Rows are points. Two turns around zero, p and q, are shown by what they do to some points. Where does a point land after both, in the order given? Backwards means that the second turn is done in reverse. Each puzzle has new turns, and all numbers are rounded.
(in the rows, 128 means zero)

Turn p:
[107  90 105] => [144  96  94]
[115 149 132] => [144 143 140]
[102 127 154] => [142 156 109]
[130 152 132] => [132 141 148]
[178 172 133] => [ 94 140 184]
[136  78 112] => [112  91  93]
Turn q:
[111 109 126] => [111 137 145]
[154 155 163] => [164 143  94]
[109 104 101] => [101 117 157]
[ 90 161 128] => [ 92 130  93]
[177 111 122] => [172 113 151]
Where do these land?
p, then q: [98 97 94] => [147 105 174]
p, then q backwards: [176 134 126] => [ 95 108  99]
p, then q: [111 142 174] => [128 103  83]
p, then q: [127 139 118] => [139 138 129]

Turn p:
[ 77 147 136 152 168 136] => [ 86 108 158  88 143 108]
[160 147 135 147  92  96] => [123 116 123 182  98 136]
[122 147 130 106 164 107] => [148 104 152 119 135  98]
[172 118 158 142 112 112] => [125 132  93 172 115 110]
[115 140 116 166 115 146] => [ 88 131 138 132 134 154]
[106 123 133 131 104 130] => [117 128 121 114 106 145]
[125  77  83 111  80 176] => [148 189 106 107 131 194]
[121 153 127  76 150 147] => [167  94 131 100 155 130]
[154  99 134 121 168 101] => [149 151 130 140 135  75]
Turn q:
[ 99 126 106 162 134 117] => [130 133 154 135 131  85]
[129 182 120 100 145  87] => [160 130 157 109 180 156]
[128 107 169 135 119 138] => [122 126  84 119 116 117]
[138  71 156 148  61 131] => [ 91 182  78 120  84 111]
[144 152 119 118 140 184] => [100  78 140 128 118 155]
[157 122 125 129 145 135] => [142 115 131 127 103 144]
[101 136 102 102 152 103] => [151 132 151 159 165 130]
Where do these land?
p, then q: [119  92 125 150 141  89] => [126 154 128  90 166 125]
p, then q: [146 118  92  79 144  98] => [151 129 116  79  98 164]
p, then q: [101 140 181  93  83 145] => [ 91 159 142 185 101 155]
q, then p: [125 127 122 116 144 156] => [109 155 120 119 125 127]
p, then q: [145 134 108 168  64 116] => [ 65 111 136 106 118  87]
p, then q: [168 153 133 116 151 145] => [168 114 139 136  96 113]
q, then p: [ 89 117 139 147 173 139] => [127 169 141 154 104  94]
p, then q: [ 98 166 142 143 136 118] => [127 146  89 155 133 109]
q, then p: [162 106 111 139 117 147] => [116 121 108 125 105 166]

Turn p:
[156 146 154 133 148 102 121 118 108] => [145 134 153 109 126 148 142 164 113]
[ 90 132 119 143  79 111 104 135 147] => [138 122  69 115 111 127 146 106 152]
[146 121  78 153 118 110 120 103 117] => [144 119 146 157 109 155 154 113 163]
[148 128 149 112 148 108 100  91 156] => [161 121 139 121 154 107 141 171 146]
[137 118 155 106 165 166  90 176  90] => [ 84 150 144 132 126  91 158 146  64]
[ 99 158 124 156 161 112 147 162 152] => [127 179 134  87 107 120 105 109 144]
[182 119 176 139  90 151 119 130 156] => [186 111 105 153 125 112 111 149  79]
[100  94  85 126  79 127 170 118  99] => [ 91  79 111 152 112 166 111  86 153]
[123 166 129 123  88 149 133 110 147] => [152 136  88 136 162 148 119 111 127]
[107  95 136 132 120 161 148  89 120] => [124  78 139 129 155 120 117  94 123]
[ 94 110  83 128 172 103 158 158 122] => [ 74 147 159 115  96 122 110 112 171]
[155 150 150  86 168 137 125 145 122] => [110 162 148 130 153 119 121 174 101]
Turn q:
[115  77 124 163 125 174  94 142 130] => [147 109 123 196 157 120 123 126 161]
[ 92  92 159 140 126 141 105 142  97] => [145  77 105 162 138 120 101 121 124]
[140 140 163 126  85 122 151 142 129] => [113 101 139  94 154 157 129 110 125]
[ 95 165 125 116 167 171  98  96 161] => [ 79 134 117 171 104  99 167 164 110]
[ 96  76  88 139 114 154 105  92 129] => [127 159 109 195 147 103 107  98 133]
[172 145 126  88 122 119 158 133 114] => [148 145 130  73 140 136 155 124 107]
[133 169  89 119 157 111 180 122 140] => [111 181 107  84  98 139 139 152 137]
[144 157 138 158 119  90 105 147  95] => [136 100 163  90 121 104  95 140 143]
[129 111 125 119 113  97 118 159 134] => [148 115 141 119 109 135 125  93 143]
[163 149 144 111 150 101 167 104 151] => [123 159 147  94 112 167 140 150  94]
Where do these land?
p, then q: [ 69 155 100 105  66  92 131 150 153] => [ 91 195 115 155 109  98 166  98 167]
p, then q: [123 124 156 127 154 118 107 101 119] => [156 118 113 112 115 157 140 126 110]
p, then q: [134 134 100 110 178 156 120 123 131] => [102 104 134 120  96 148 110 165 117]
q, then p backwards: [105 163 135 110  91 107 173 133 173] => [ 72 144 110 133 125 112 147 149  71]
q, then p: [152 158 124 148 156 130 119 141 118] => [119 143 105 127 104 117 104 156 118]
q, then p: [ 86 142 123 100  79 131 170 160 141] => [107 105 129 147 181 119 119  98 182]
q, then p backwards: [168  99 148 127 155 119 117 125  72] => [170 134 183 145 127 136 130 102 161]
p, then q: [158 116 121 133 120 142 122  86 107] => [152 124 126 145 154 160 114 157 129]
q, then p: [175 100 151 127 151 152  85 132 131] => [151 123 166 122  90 132 101 143  83]
q, then p: [102 136 111 145  60  99 148 140 148] => [139 109 112 111 192  95 144 119 163]
p, then q backwards: [133  98 111 139 182 127 138 131 147] => [143 145 104 155 118 102  82 124 134]
q, then p: [131 110 157 166 142 162 108 115  95] => [126 143 160 123  75  97 147 133 116]
